Every row gives one point. A path goes straight from each point to the next, and from the last back to the first. The post is the endless flat space through its rows: a point in 2 columns, a line in 3, a plane in 4, and so on, so that a path can go around it. How many times does the path go around the post? Going back the other way cancels.

Post (1 x 2)
0: -0.4  0.3
Path (22 x 2)
0:  3.8 -4.9
1:  0.7  0.7
2:  1.6  1.0
3:  2.4 -3.1
4: -1.0 -2.0
5: -2.6  1.7
6: -3.1  2.9
7: -3.8 -0.8
8:  1.8 -3.4
9:  1.4 -0.2
10:  2.4  1.7
11:  3.8 -4.9
12: -0.2 -3.8
13:  0.4 -2.0
14:  3.3 -3.6
15:  1.4  2.3
16: -2.9  2.9
17: -2.0  4.7
18:  1.5  2.7
19: -1.9  4.2
20: -4.9  3.9
21: -2.6 -2.0
Times around: 1

Post (7 x 8)
0:  2.1  1.4  1.8 -0.6 -2.0  0.6 -2.7 -4.1
1:  2.6 -1.7  0.3 -0.1 -3.5  0.0 -4.7 -2.2
2: -1.0 -0.7 -1.0  0.0  1.6 -3.4 -0.8 -3.3
3: -0.1  0.2  0.2 -0.9 -2.3 -4.0  0.3 -2.7
4: -1.0 -2.1  4.9 -1.6  3.1 -0.1  2.7  6.9
5: -1.0 -1.5  2.3  1.5  1.2  0.6  3.4  2.7
6:  2.3  0.6 -1.2  1.2  1.5 -3.8 -0.7 -2.7
Path (28 x 8)
0:  1.5 -0.3  6.3 -2.6 -2.4 -1.3  2.9  3.2
1:  1.5 -3.6 -0.8  5.4  4.3  1.4 -3.9 -0.2
2: -0.5 -2.8  1.8 -0.8 -0.6 -3.1  0.1  5.7
3:  3.4 -1.5 -3.1  4.2  1.9 -0.5 -0.9  2.1
4: -0.1 -0.1 -2.2 -0.3 -4.9  0.4  0.2 -7.0
5: -1.6 -5.7 -0.4  2.3  2.4  0.8  0.3  0.9
6:  0.8  5.5  2.9 -1.7  1.2 -4.8  2.3 -6.6
7:  2.5  4.5  3.8  4.5  2.6  3.5 -1.3 -2.2
8: -1.8  6.0  1.3  3.1  3.7 -6.4  6.3 -0.9
9: -0.7  1.7  1.7  0.3 -1.3  1.4  3.8  2.8
10:  0.4 -0.6 -0.5 -5.4  0.7 -8.7 -0.2 -1.7
11: -2.6  0.6 -0.2 -1.0  2.8 -7.7  6.0 -2.0
12: -2.5 -4.7  4.0 -2.2 -3.8 -1.4 -0.3  1.4
13: -1.8 -1.3  0.5 -0.3 -2.2 -2.9 -2.1 -3.3
14: -0.6  3.4  3.3 -2.1 -0.8 -2.4 -0.2  1.1
15: -2.1 -3.9  2.6 -4.3 -2.6 -1.4 -1.6  4.6
16:  0.5 -2.9 -0.4  0.6 -0.9  0.8  1.6 -2.0
17:  0.6 -0.8  5.0 -1.1  3.4 -2.4  2.2 -0.5
18: -2.1  0.5  1.3 -1.7  1.5 -4.8 -1.8 -2.9
19:  0.1 -0.1 -4.7  3.4 -2.7 -4.9 -1.1 -5.0
20:  0.3  0.5 -0.2  0.6 -3.3  0.5 -1.7 -3.2
21:  4.4 -0.5  0.0 -2.7 -3.5 -3.5  1.7  1.8
22:  1.8 -4.3  1.7 -3.6  1.0 -4.2 -1.4  2.5
23:  5.1 -2.6  2.8  0.7 -1.9  1.9 -3.3 -3.5
24:  2.3 -1.5  0.2  1.2  2.0 -2.0 -3.0 -0.8
25: -1.1  1.6  1.5 -1.6 -3.8 -3.9 -1.7  2.1
26:  3.4  2.6 -3.8  5.3  2.9  0.1  0.9 -3.1
27: -0.2 -1.9  0.5 -2.4 -0.9 -0.8  1.7 -2.1
Times around: 5
